Each row is a point. The window is the flat piece filled in between its corners: a triangle in 3 columns, a solid with four corners in 4, and so on. A path goes straight from each point to the next, and from the last back to the first. List the points from which the path goes on through the window.
In the rows, zero is written as 128.

Window:
[[175 135 164 166]
 [128  84 136 109]
 [169 181 220 146]
 [ 90  89  98 150]]
Path:
(1): [166 156 160 125]
(2): [168 109 207 173]
(3): [142 101 158 152]
(4): [163 135 102 160]
(5): [169 194 181 170]
(6): [158  51 200 139]
(7): [175 109 192 162]
(8): [157 223 193  91]
(9): [157 142 110 124]
(10): [118  51 157 168]
(11): [130  71 213 129]
(12): [144 196 145 144]
Through the window after points: none

Window (6 x 6):
[[107 116 123   7 131  54]
 [143  97 148 181  58 142]
 [134 159 148 178  89 147]
 [ 97 109 120 129 126  90]
 [163 137  66 150 139 141]
 [120  82 193 149 108 154]]
Path:
(1): [162 132 144 146 106 130]
(2): [ 85 123 105 155  62 147]
(3): [ 98 104 135 106  80 121]
(4): [141  99 177 152 122 100]
(5): [192  90 182 132 122 132]
(6): [ 13 141  95 120 125 101]
(7): [119 112 110 128 103 129]
(8): [209 121 152 177  88 116]
(9): [240 127  92 166  87 105]
(10): [ 94 127  95 133 147 139]
(11): [ 97  89  97 101  93 130]
(12): [160 138 156  98 120  76]
(13): [134 124 183 170  93 131]
(14): [129 105 133 176  98 172]
(15): [121 119 109  46  94 126]
(16): [122  97 166 149 117  70]
Through the window after points: 7, 9, 11, 15

Window:
[[121  94 138  95 140 186 136 127]
 [181 137 137 162 149 141 121 155]
 [173  57 159 125 111 167  78 175]
 [ 22 139  91 162 146  40 164  77]
 [ 72 117 167 137 155  87 139  52]
 [  7 144 165 153 145 113 135  96]
 [103 107  88 241 174 108 143  87]
 [164 125  98 169 120 159  73 109]]
Path:
(1): [143 111 190 147 110 129 167 135]
(2): [145 101  92 151 154 152  48 125]
(3): [ 77  95 120 139 159  97  92 102]
(4): [107 108 132 175 125 130 150 109]
(5): [156 122 132 198 102 159 127 143]
(6): [140 110 107 137 139 143  67 102]
(7): [136 138 116 128 168 130 108 131]
(8): [120  65 154 191 119 123 134  81]
(9): [ 49 136 172 167  97 111 160 104]
(10): [118 136  96 155 208 134 100 106]
(11): [ 71  79 164 153 224 135 117 121]
(12): [125 149  85 192  77  91 170  92]
(13): [ 52 106 136 199  89 158 197 129]
(14): [112 108 130 114 178  89  99 105]
(15): [ 79  41  99 133 219 110 101 147]
(16): [106 163 166 146  91 125 150  73]
Through the window after points: 1, 5, 15

Window:
[[124 193 174 112 101 153  79 144 123]
 [174 119  73  91  87  84 166 126 140]
 [ 60 134 191  74 105 156 122 158 129]
 [ 75 134 197 102 151 127  23 180 154]
 [103 127 148 138 136 167  22 138  58]
 [122 176  59  84 137  98 187 113 140]
 [107 133 139 145 114   7 150 126 123]
 [135 156  76 128 110 116 203 182 144]
 [122 103  98 197 111  42 142  67 168]]
Path:
(1): [ 99 176 102 148  76  71 100 172 168]
(2): [161 126 135  89 120 125 144 108 111]
(3): [127 141 145  98 130 120 139 142 141]
(4): [ 89 177 141 117 100  98  90 156 159]
(5): [102 140 104 123  88  85 129 148 164]
(6): [134 148 150 132 128  99 150 112 132]
(7): [114 139 176 121 178  80 157 113 138]
(8): [ 98 126 116 120  98  93  87 167 136]
Through the window after points: 1

Window, 11 rows:
[[ 89 121 111  92 117 149 110 168 213 123  64]
 [105 134  63 154 154 174 117  71 125  45  75]
 [176 153 177 177 113 117 193 104 119 216 155]
 [ 92  97 101 177  86  71 134  79  66 116 143]
 [ 97  74 133  96 198 114 114  77 194  63  58]
 [165 179 135 132 128  73 146 141 136 128 148]
 [138 143 137 168  84 135 111 137 160 166 238]
 [154  73  81 114 170 160  58 146 168  86  50]
 [104  85 154 150  95 123 173 108  46  50 157]
 [103 152 159 219 137  97 166 159  84 170 203]
 [150  93  91 170 106 126 127 180 249  95 109]]
Path:
(1): [113 123  71  86 123 136 171 136 163 152  88]
(2): [111 128 124 204 143 162  67  88 141  23 109]
(3): [101 114 184 163  79 124  98  88 194 107  86]
(4): [165 142  50 154 188  99 172 182  86 175 202]
(5): [123 109 108 138 149 143 136 146 169 132 140]
(6): [143 147 154 162  99 108 119 139 165 103 112]
(7): [149 130 144 149 123 139 119 102 155 123 103]
(8): [126  93  80 110 135 111 165 162 183 139 116]
(9): [136 100  75 130 178 109 160 129 153 111 111]
(10): [128 120 157 151 101 125 106 126 140  90  94]
(11): [ 85 181 140 167  57 122 101  88 110  92  96]
(12): [128  28  88 145 173  76 155 110 126 122 152]
(13): [135 119  69 157 109 110 178 146 169 140 193]
(14): [113 138 226 164 102 134  53  87  90 145 113]
(15): [112 143 172 178  93  97  87  92 146 123  99]
(16): [118 115  79 135 151 158 159 173 155 123 164]
Through the window after points: 1, 11, 13, 15

Window, 12 rows:
[[143 106 159 115 141 147 133  74 161 165 179  88]
 [160 115 165 145  65 164 176 181 163  92 161  90]
 [109 109  88 151 156 104 105 121 108 227 151  59]
 [ 85 133 142  99 138 117 144 142 114 169 121  88]
 [ 57 101 123  96 164 102  86  97 151  97 123  87]
 [ 65  54 125 124 119 151 102 106  82 124 167 118]
 [159 169 102  67 151 133 112 134  87 129 128  97]
 [145 107  86   7 147 131 186 121 116  82 190 112]
 [114 139 151 179 140 137 159 157 130  69  75 116]
 [137 111 151  89 168 165 103 159 183 141  65 132]
 [119 125 153 130 115 158 131 140 179 112 181 192]
 [148 142 136  85 113 102 149  97 222 142  68 126]]
Path:
(1): [100 146 116  79 141 178 146  64 185 157 135 128]
(2): [158 124 146 108 115  80 137 146 180 119  71 111]
(3): [113 113 132  96 120  88 120 139 113 140 152 102]
(4): [122 130 111 149 148 189 153 101 144 116 127 114]
(5): [116 146 122 128 119 179 155 111 146 113 131  82]
(6): [170  91 149  84 145  76 118 189 122 150 125 149]
(7): [143 101 141 110 140 105 137 115 140 138 153 125]
(8): [ 79 123 127 116 105 200 143 139 178 121 128  68]
(9): [ 29 117 118 116 135 185 126  98 125 125 126 109]
(10): [135  65 135 116 116 119 114 132  97 121 171 117]
(11): [154 117 132  97 165  79 113 176 104 101 131  90]
(12): [ 68 125 106 129 126 174 118  68 162 187 143 112]
(13): [ 99 133 115  88 125 142 141 111 153 123 121 110]
(14): [151  64 157 123 126 102 117 111 150 147 132 124]
(15): [144 112 164 108 129 116 131 150 151 157 140 123]
(16): [ 89 109 107 121 156 207 118 100 157  79  92  99]
Through the window after points: 1, 9, 11, 13, 15
